Each point is reached from the start by the listed moves, each made once or not at all, plus a little noise. Say if it took an odd or an even number of moves. Then give how often each move was made.

Moves:
(1): [23  8  9 -6  1]
(2): [ -8  34 -17  -9  -2]
Start: [  5  18 -12  -6  11]
Points:
[ 18  60 -21 -20  11] => even (1, 1)
[  4  18 -12  -3  10] => even (0, 0)
[ 28  27  -2 -12  14] => odd (1, 0)

Moves:
(1): [ 26  17 -11 -15   5  16   5  -9]
(2): [-16  22  -9 -21  23 -20 -19 -16]
(3): [ 19  10  26  -9 -13 -16  28 -18]
(4): [ 6 15 -6 27 -8 -3  4 10]
(5): [ 6 -1  8 -1 22  3  6 14]
(6): [-14  13  15  -8   8  21 -11  -4]
Start: [ 9 -7 -6 25 15 -8  4  9]
Points:
[ 59  35   2  28   0 -11  41  -8] => odd (1, 0, 1, 1, 0, 0)
[  5  45 -11 -19  50   9 -22 -19] => odd (1, 1, 0, 0, 0, 1)
[ -8  41   2  23  60  -7 -17  15] => even (0, 1, 0, 1, 1, 1)

Moves:
(1): [ 28   9 -13  -8   4  -4 -10   1  -3   5   1  -2   6   3]
(2): [ -1  29  -4   2   2   2  -3   2   6 -14   0  -7  -6   0]
(3): [ 10   1  34  -1  -8   3   8 -15  -1  -5 -10   8 -16  17]
(4): [  6   1  -6  18  -4 -19   8   9 -11   0   1   0   4   0]
(5): [10 -7  0 10 37  2  6 -2 11 -1 -3 -3 -3 10]
(6): [  6  -7  -2   7  -4  20  14 -12  -4 -10  -9 -11   1  -3]
(7): [ 2  1 -4 -9  0 -3 22  4 -2  1  8  1 -4 -9]
(8): [  7  -3  11   4  -2  11 -10  26   0   5   3   0  -7  -4]
(9): [  9   7   9  21 -13   1   2  -4  42  18  -3  -1  -9   0]
(10): [ -2  11  -1   0  -1   6  11   4  -5  24  -5 -10  -2  14]
(11): [  4   7   4  10   4   3  -5  -6  -4   9  34 -17   5  -3]
(12): [ 1  3  5  8  1  9  5 -2 -5 -1  0 21  5 -3]
Start: [  6 -12 -13   5  -6 -24  12 -14  -6  -9   0  15  -7 -16]
Points:
[ 39  36 -31  -1   5 -23  14 -12  -6 -10  47  -7  -8 -26] => even (1, 1, 0, 0, 0, 0, 1, 0, 0, 0, 1, 0)
[ 21  10  -9  41 -25 -31  60  -2  11  31   3  24 -13 -16] => odd (0, 0, 0, 1, 0, 0, 1, 0, 1, 1, 0, 1)
[ 20  22  -5  29  34   6  21  12   1   1  -5  18 -20   0] => odd (0, 1, 0, 0, 1, 0, 0, 1, 0, 1, 0, 1)
[ 25   1  33   4 -14   2  47   5 -20  17  -2  37 -32   2] => odd (0, 0, 1, 0, 0, 0, 1, 1, 0, 1, 0, 1)
[ 36   7  22  36  16 -25  16   8  -2 -22  -7  13 -37   7] => odd (0, 1, 1, 1, 1, 0, 0, 1, 0, 0, 0, 0)
[ 16   2  -5  22 -19 -16  40 -16  27   7   7  34 -15 -32] => odd (0, 0, 0, 0, 0, 0, 1, 0, 1, 0, 0, 1)
